Each wall is flat, endless, passes through zero and stands at right angles to its row. A trip goes straight from one point to another. Which walls does it cross, in order?
In the rows, zero is written as 128.

Walls:
(1): [176  81 129]
(2): [205 119 183]
(3): [162 111 121]
Trips:
[78 71 87] to [131 183 111] -> 1
[ 95 109  36] to [128 195  57] -> none
[152 107 139] to [138 185 108] -> 1, 3, 2
[183  95  55] to [166  64  78] -> none
[ 85  66 121] to [194 142 134] -> 3, 2
[190 102 124] to [177 157 131] -> none
[ 68 154 137] to [150 147  95] -> 3, 1
[119 101 105] to [122  85  37] -> none

Walls:
(1): [122 116 141 103 107 187 158  76]
(2): [ 53  66  67 154 129  79 180 106]
(3): [135 146 179 161 167 126 121 196]
(4): [136 142  88 133 123  68  84 136]
Trips:
[172 156 140 134 162 159  96 147] to [136 145  87 100  41 132 123 131] -> 4, 3, 1
[133 154 129 190 154 207  91  97] to [ 99 111 159 130 143 156  40 140] -> 1, 4
[137 205 163  29 145  96 146 152] to [130 109 160 115  28  38 218 165] -> 2, 3
[145  91 159 142 116 127  74 163] to [105 166  93 140 127  99 195 100] -> 2, 3, 1

Walls:
(1): [125 107  92  92   7  83  83 174 161 189  74]
(2): [ 79  72 122  83 100  77  70 122 112 228 188]
(3): [ 87 164 185 141  57 138 193  88 147  61  90]
(4): [147 167 129 106  86 122 115 135 147 178 144]
Trips:
[ 81 114 156 159 105 131 135 142 124 189  42] to [144 139  70 155 104 145 108  80 108 156 199] -> 3, 1
[170 146 181 129 177 167 159 136 164 114 110] to [128  81  73 114 126 170 125 111 122 142  29] -> 1, 3
[132 164  47 125 155 131 101 128  81  75 167] to [142  89 111 131  41  96 185 109  89 138 140] -> 2, 1, 3, 4
[101  96 186 137 117 169  72  72 141 123 122] to [184 115 129 112 142 113  91 128 119 130  23] -> 1, 2, 3
[145 159  92 140 111  74  68  80 128 101 181] to [101 145 103 108 115 180 155  44  90 151 139] -> 1, 3
[ 89  80 173  94 147 150 153 161 224 150 147] to [128 135 108 163 140 171  85  39  74 130 148] -> 1, 4, 3
[186 175 106 120 114 135 102  76 207  69 228] to [142 108 203 192 175 150 117  93 171  93 133] -> 4

Walls:
(1): [121 167 145 114 148  79 116 183 123 117 124 172 165 121 176 121 141 127]
(2): [139 135 127 109 145 142 111 173 103 138 135 154 152  94 173 103 103 121]
(3): [187  88 182  92 117 116  87 164 193 188 133 127 176  85 148 179 138 130]
(4): [ 89 130  88 166  81 106 119 102 131 116 149 140  86 106 125 110 127 130]
(5): [138 126 100 149 167  94 125 172 152 249 110 168 195 192 127 164 155 135]
(6): [131 111  92  78 141 165  94 167 146 129 127 129 111 134 141 187  67 119]
(7): [130  48 105  79 133 129 190 113 119 134  66 173 101 124 163  80 141 111]
(8): [112 183 146 190 107 153 141  73 133 125 147 103 146 168 168 102 137 163]
(9): [ 90 145  69 136 187 212 103 123  74 175 152 101 184 110 124  62 147 162]
Trips:
[ 96 144  70 119 110  86 164  87  95 140 187  99 162 135 188 196 112  85] to [140 141  65 155 124 112 142 135 155 160  80 149 117 116 132 128 155 169] -> 9, 7, 6
[ 85 116 107 163 128  73 155 121 112 147 120 148  88 143 104 158 101  93] to [194  89  85  90 206 164 143 130 149 133 106  59 136 140 111  96 159  86] -> 6, 4, 9, 3
[133 132 172 105 106  91 128 148 128 178 146 104 170  98 129 152 184 148] to [137 163 135 122  63 120 118 137 156 163 137 156 157 146 172 102 129 128] -> 8, 4

Walls:
(1): [116  82 185  94 101 178 100  39  84 188  75 202 184 148 117 132 164  98
 156 111 123 125 123 150 107  85 145 115  97 210 135  67]
(2): [159 111  88 128 102  89  55 154  84 116 125  69  71  88  61 150  25 168
 156 113 104 130 152  88  91  93 154 111  95 114 143 198]
(3): [151 191 121  90 106 132 171 128 116 137 130  45 159 153  78 189  77 195
 155  85 176 140 125 116 207 139 133 109 165 131  83 133]
(4): [187 102 103 131 151 129 112  61 163 151 158 141 171 104 121  84  83 137
 133 101 100 163 117 141 204 118  92 183 163 182 153  58]
(5): [103 137  92 100 164  61 120  23 176 135  81 118 114  76 195 121 130 186
 192 124  72  86 152 106 130 106  66 204 219 134 167  72]
(6): [128  97 152 166 134 135  91  32  19  96 170 101 135 216 132 180 118 122
 118 211 125  86 101 154 132 154 112 131 120  82 104 127]
(7): [114 150 128 140 121 104 105  73 119 168 107 151 144 144 222  39  89  70
 127 234 126  79 123 194 128 137  70  73 129  69 140 140]
Trips:
[ 86 133 163 144 171 162 116  55 114  83 152 144 169 120 138 141 122 149
 114 166  96 176 174 123  84 106  42  73 213 128 165 171] to [112 145  81 166  75 140 182  92 163  71 140 129 109  59 186 150 104 104
 209  70 103  71 133 164  47 222  88 116 123 131 148 115] -> 1, 4, 6
[167 180 124  92 105 132 184 115 155  90 102 172 201  76  97 120 123 126
 183  66 106 201 101 153 161 152  38 125 134 129  57 143] to [ 84 182 118  68 100 116 152 214 129 133 161 138 146 141  90  97  83 175
  97  73 187 133 125 134 181 138 102 111 152  83 139 195] -> 1, 5, 2, 4
[142  63 153  70  34 195 153  92  62  99 110 185 121  91 129 168  84 141
  68  59 214 165  89 134  51 156 108 184 194 114 174 108] to [125  45 130  76  99 195 154 143 130 153 177 103 104 138 125 129 124 124
 164  95 205 131 143 115 142 117 128 120 148  62 123 188] -> 2, 4, 1, 6
